Each row is a point. Each copy is the shape, with its points in the same order, turned, moved and blurred by noise. Some copies are also mirrored. Which?
In the rows, 128 means zero.

Shape (5 x 2):
[[104 152]
 [150  97]
 [111 111]
 [176 197]
 [ 89 133]]
Copy 1, 5 rows:
[[148 111]
 [ 89 162]
 [106 124]
 [191 182]
 [130  97]]
Copy 1 is: mirrored
Copy 2 (5 x 2):
[[117 174]
 [139 106]
 [107 135]
 [200 188]
 [ 98 163]]
Copy 2 is: only turned

Shape:
[[147 129]
 [135 179]
 [148  66]
 [102 101]
 [ 97 180]]
Copy 1:
[[104 155]
 [154 167]
 [ 51 124]
 [103  99]
 [176 139]]
Copy 1 is: mirrored
Copy 2, 5 rows:
[[149 124]
 [136 175]
 [154  62]
 [108  95]
 [ 98 173]]
Copy 2 is: only turned

Shape, 7 rows:
[[124  70 102]
 [160 157  86]
 [108  60 153]
 [103 147 139]
 [ 85 131 140]
 [163 129 104]
 [ 79 145 186]]
Copy 1:
[[ 99  80  81]
 [166 144  82]
 [ 70  77 125]
 [100 158 121]
 [ 74 150 116]
 [154 118  94]
 [ 67 163 161]]
Copy 1 is: only turned
Copy 2, 7 rows:
[[128 115 201]
 [150 194 149]
 [122  74 173]
 [108 140 116]
 [ 90 127 123]
 [158 170 168]
 [100  99  78]]
Copy 2 is: mirrored
Copy 3 (7 x 3):
[[140  64 105]
 [171 150  80]
 [128  60 160]
 [118 141 142]
 [103 126 148]
 [178 126 101]
 [100 143 191]]
Copy 3 is: only turned
Copy 4, 7 rows:
[[131  80 110]
 [137 169  97]
 [107  60 145]
 [ 78 140 138]
 [ 66 119 140]
 [144 146 109]
 [ 42 126 179]]
Copy 4 is: only turned

Shape:
[[ 92 117 178 100]
 [161 127 146 131]
 [147 121  98 119]
 [173 187 150 137]
 [159  95  93 132]
 [150 123 135 174]
 [206 122 107 102]
 [197 132 125 135]
 [177 113  89 203]
 [103 194  74 125]]
Copy 1 (10 x 4):
[[ 88 120 181 137]
 [113 135 109 101]
 [143 110 103 133]
 [129 186 105 100]
 [137  87  87 129]
 [ 85 134  80 130]
 [166 108  94  79]
 [135 127  81  85]
 [105 113  20 128]
 [165 170 106 196]]
Copy 1 is: mirrored
Copy 2 (10 x 4):
[[ 98 117 162  61]
 [ 94 139 116 130]
 [142 124  97 126]
 [ 94 200 120 137]
 [137 104  90 143]
 [112 131 144 164]
 [106 139  50 135]
 [ 98 146  81 151]
 [141 125 116 212]
 [198 189 126 106]]
Copy 2 is: mirrored
Copy 3 (10 x 4):
[[140 105 191 117]
 [176 125 123 145]
 [142 128  94 115]
 [178 179 128 171]
 [153 105  75 122]
 [155 109 105 179]
 [195 146  76 108]
 [194 136  87 147]
 [146 105  46 187]
 [ 83 190 111 135]]
Copy 3 is: only turned

Shape (11 x 6):
[[125  99  71 239 126 171]
 [ 63  68 133 190 102 143]
 [119 158  96 155 121 170]
 [106  98 124 193 157 126]
 [ 98 167 103 131 126  94]
 [ 97 114 161 182 123  77]
 [163 151  62  91 152 115]
 [146 165  88 134 155 120]
 [146 105 140 162 114 115]
 [ 88 114 145 195  89 104]
 [148 188 116 117 175 132]]
Copy 1:
[[120  60  98 237 106 176]
 [ 69  66 152 162  79 144]
 [119 138  94 172 125 155]
 [114  56 127 174 145 140]
 [122 140 115 150 145  85]
 [125  84 181 158 142  98]
 [188 140  51 128 144  90]
 [156 127  78 146 170 121]
 [165  89 145 144 127 133]
 [110  97 177 174 110 114]
 [153 151  91 122 185 132]]
Copy 1 is: only turned
Copy 2 (11 x 6):
[[154  21 124  71 103 102]
 [ 67  47 162  99 111 148]
 [149 117 104  73 104 141]
 [113  73 147  91 155 103]
 [ 99 151  89 114 130 113]
 [ 70 109 164 120 133  86]
 [177 148  72 147 165 138]
 [163 142  91 107 147 111]
 [131 109 166 137 125 117]
 [ 72  92 158 114  91 104]
 [163 175 103  84 161 117]]
Copy 2 is: mirrored
Copy 3:
[[119  94  91 240 145 157]
 [ 85  73 185 199 129 146]
 [104 141  88 151 116 147]
 [125  98 138 177 179 141]
 [ 83 146 117 122 151  84]
 [113 133 190 169 177  95]
 [139 112  61  88 135  82]
 [126 140  76 116 160 107]
 [154 118 151 157 135 114]
 [100 133 179 192 138 103]
 [135 161  84  86 164 128]]
Copy 3 is: only turned

Shape:
[[105 174 196 121 143 156]
 [199 100 116 119 135 109]
 [ 79 166  80 172 135 158]
 [ 53 141  61 122  90 153]
 [118 112 153 130  88  89]
 [203 145 106 116 170 138]
 [ 95 155 201 144 155 143]
 [ 86 101 136 104 163 132]
 [166 122 182 121 138 115]
 [137 137 117 137 155 142]
 [129 198 170 121 157  67]]
Copy 1 (11 x 6):
[[146 145 163 161 214 104]
 [134 128 177  92  90 122]
 [119 146  82 160 169 178]
 [125  71  47 134 172 181]
 [146  98 120 149 117  77]
 [129 171 172  66 131 146]
 [126 151 164 187 194  94]
 [ 80  90 144 137 163 125]
 [142 138 179 124 136  90]
 [122 150 139 121 146 154]
 [113 183 121 115 171  52]]
Copy 1 is: mirrored
Copy 2 (11 x 6):
[[119 148 184 146  81 125]
 [173 118  95  97 161  79]
 [110 169 153 155 206 167]
 [ 54 167 107 136 190 186]
 [118 110  84 160 121 121]
 [166 151 147  79 174  68]
 [127 125 193 167  93 137]
 [104  89 144 113 138 149]
 [162 121 127 129 100  87]
 [132 140 151 119 167 120]
 [101 129 167 178 128  39]]
Copy 2 is: only turned
Copy 3, 11 rows:
[[117 135 205  80 148 138]
 [205 117  97 125 143 115]
 [ 95 170 159 189 164 169]
 [ 48 156 105 174 145 165]
 [131 155 111 106  88 138]
 [196 125 125 131 207 109]
 [120 128 214 104 119 117]
 [ 96 110 146 141 125  86]
 [180 125 151  88 124 111]
 [154 132 146 155 169 126]
 [154 210 174  69 150  89]]
Copy 3 is: only turned

Shape, 11 rows:
[[117 116 124 140 107  60 107 133]
 [ 97 104 186 154 152 175 135 156]
 [102 137 114  91  86 135  84 131]
 [169 154  84 163 107 136 147  84]
 [167 128 125  75 163 153 161 100]
 [152 114 120 138  88 124 136 153]
 [128 168 137 173 127 139 115 163]
 [ 98 173  62  97  59 156 185 172]
 [166 123  77 232 160 151 106 135]
 [155 182 141  49 124 136  78 131]
 [ 97  86 107 104 152 107  64  94]]
Copy 1:
[[143 129 105 105 105  44 107 134]
 [104 120 159 169 147 141  75 145]
 [131 133 142  60 131 102 112  89]
 [119 133  86 135  90 119 192  94]
 [139 154 169 118 123 144 191 159]
 [157 121 141 144 106  91 132  92]
 [116 148 100 158 161 102 110  95]
 [107  95 182 114 162  68 187  36]
 [150  92  30 178 135 143 143 114]
 [150 210 154  64 156 122 136 106]
 [143 109 105  47 115 117 102 171]]
Copy 1 is: mirrored
Copy 2:
[[136 151 100 146  77 111  99 152]
 [129  75 170 157 123 123 188 151]
 [143 138 165  83 108 137  94 139]
 [174 164  92 125 123 213 138 173]
 [211 150 146 140 185 149 132 139]
 [171 106 116 116 105 150 115 186]
 [108 135 142 137 118 157 149 201]
 [141 107  95  18 161 145 116 190]
 [109 120 106 194 124 239 130 181]
 [172 190 208 102 144 124  94 170]
 [134 144 151 156 106 137  77  76]]
Copy 2 is: only turned
Copy 3, 11 rows:
[[ 97 139 134 115  89 120  67 121]
 [ 98 110 167 189 189 143 116 145]
 [ 78 130 114  85 126 173 123 119]
 [167 155 115 132  91 123 166  93]
 [158  56 106 122 144 141 145 121]
 [128 139 153 125 103 144 127 157]
 [135 173 139 141 162 147 108 122]
 [110 175 106  43 149 125 186 177]
 [158 194  90 221 105 144 127 121]
 [140  95 116  62 156 209  92  96]
 [ 60  87  77 149  91 166  90 103]]
Copy 3 is: only turned
Copy 4 (11 x 8):
[[108 152 140 109 100  72  81 131]
 [ 97 168 119 161 190 160 111 125]
 [145 157 103  76 105 147  85 141]
 [131  96 134 108  90 118 160  78]
 [141  85 150  92 177 141 159 149]
 [128 111 112 146  99 118 103 142]
 [104 165 141 149  97 156 130 116]
 [188 160  53 131  78 138 181 167]
 [ 20 113 132 133  83 139 164  74]
 [169 129 174  64 114 185 101 172]
 [ 80 136 122  36 147 109  83 136]]
Copy 4 is: mirrored
